Rows are points. The points of each table are mixes of a few directions, plus a little noise. Count the directions of each table, and those that both share. Where both have some left over, give the other angles between the two spaces (their principal angles), to ten degrees, smallest first.
In the rows, 128 means zero.

First, 4 rows:
[[ 51 129 134]
 [ 93 129 131]
 [136 128 127]
 [232 126 120]]
Second:
[[104 129 133]
 [ 79 136  51]
 [120 129 132]
 [249 125 153]
 [ 81 127 144]
 [136 127 152]]
Directions: first 1, second 2, shared 1

First:
[[ 49  88  86 166 150 186]
 [174 105 209 158  87 121]
 [ 82 147  56 103 172 138]
 [141 127 143 131 117 122]
 [113 113  70 157  63 155]
 [130 140 140 111 161 117]
 [152 123 166 134 115 121]
 [183 184 155  64 164  67]]
Second, 9 rows:
[[166 126  69  97 150 129]
 [180 151 103  80 142  99]
 [ 39  97 157 144 147 143]
 [167 150  63  96 104 113]
 [104 137 105 131  85 124]
 [121 108 150 193 114 171]
 [ 55 115 162 158 113 140]
 [249 163 163 102 152  96]
 [ 73 110 179 148 144 136]]
Directions: first 3, second 4, shared 2; angles 30

First (8 x 9):
[[172 116 130 102 106  56  94 101 128]
 [128 108 140 125 116  52  94 133 144]
 [ 70 102 158 110 109 152 106 131 100]
 [201 163 121 115 113  61 142  90 111]
 [ 85 119 117 184 166 133 133 191 193]
 [116 183 124 176 149 141 192 152 123]
 [162 181 101 125 146 249 199  96  87]
 [ 87  54 137  89 120 181  64 126 138]]
Second (10 x 9):
[[ 82 120 108 115 131 183 126 133 185]
 [165 133  95 100 163 109  89  78 146]
 [ 29 138 155 130  68 135 157 126 101]
 [166 142  85 141 159 146 135  98 143]
 [185 133  89 152 188 132 124 141 182]
 [ 82 152 195 165  74  26 159 155  42]
 [153  98  87  94 174 210  94 135 220]
 [120 119 136 129  95 183 156 127  96]
 [148 130 190 134  98  33 123 147  45]
 [151 116 141 119 129 123 116 139 120]]
Directions: first 4, second 5, shared 2; angles 30, 30

First (8 x 12):
[[141 134 111 150 142 141 105  98 110  78 101  71]
 [144 100 136 117 126 135 190 142 122 137 131 182]
 [ 78 160 142 182  89  60 139 205  98 230 153 147]
 [152  88 150   9 116 180 104 159 111 100  92  68]
 [166 131  85 196 186 157 138   7 162  25 121 142]
 [130 112 140 106 123 128 163 144 140 152 144 180]
 [136 115 133 106 122 139 132 143 110 121 113 109]
 [ 77 183 127 157 120  83  53 124 171 180 170 124]]
Second:
[[144  89 144  66 139 154 176 116 176 134 156 221]
 [195 226  76 246  62  91 132 188  54 127  73  90]
 [145 114 135  75 133 152 131 114 166 118 140 166]
 [110 122 146  59 133 139  88 117 184 145 159 148]
 [ 52 105 152 102 159 121  63 103 140 139 147  62]
 [152 106 133 115 128 139 190 133 142 136 140 206]
 [111  85 148 106 147 133 174 120 144 143 152 183]
 [128 136 122 155 124 120 132 135 109 128 119 114]
 [ 96 127 139 156 122  97 149 152 119 175 147 151]
 [ 78 126 132 125 151 126  47 102 117 108 118  20]
 [197 171  82 203 108 138 128 129  58  57  55  50]]
Directions: first 4, second 4, shared 3; angles 90

First:
[[156 126  94 154 122 172 157 122 138 164 123  39 128 161 155 113 199  56]
 [120 130 126 110 133  91  56  98 110 143 126 193 151 176 151 163 142 126]
 [ 97 131 151 100 117 132 189 129 142 123  97 141 110 118 137 114  94 144]
 [188 131 119 145 149 171 114 189 137 109 155  84 181 103 116  91 134 156]
 [138 116 117 127 126  89  88 113 111 115 127 179 138 129 117 147  96 154]
 [155 126 126 150 141 130  96 157 122 103 162 121 142  91  94 122 116 158]
 [129 127 135 137 129 131 142 144 130 110 138 120 118  93 104 118 105 147]
 [106 107 105 138  97  85 156  66 115 138 100 141  72 137 124 156 108  94]
 [ 64 158 181  92 136 152 154 133 147 148 123 134 114 144 155 126 157 117]]
Second, 11 rows:
[[147 164 126 131  71 175 132 153 139 144 145 102 140 113 158  88 149 145]
 [127 120  82 146 118  79  99 112  98 132 150 105 110 145 119 155 138 151]
 [131 119 108 133 118 113 102 115 113 139 136 125 123 145 125 148 137 134]
 [133 128 110 130  84 153  83 118 110 166 148 114 130 152 138 145 158 143]
 [ 90 109 172 116 219 104 186 143 148  86 106 137 112 102  89 131  94 112]
 [154 128  99 134  94 117  96 105 117 141 124 147 140 149 147 133 134 122]
 [157 152 132 131 103 143 153 139 148 115 114 141 148 110 158  83 119 116]
 [112  93 124 126 179  79 119 100 116 117 111 156 116 145 103 170 107 111]
 [ 79  90 162 122 249  63 182 129 136  74 102 143  99 110  71 157  80 110]
 [134 160 147 127 105 169 160 162 149 124 137 103 135  99 144  83 135 139]
 [147 146 143 114  66 210  98 133 137 172 134 134 155 139 160 109 156 126]]
Directions: first 5, second 4, shared 1; angles 50, 50, 60
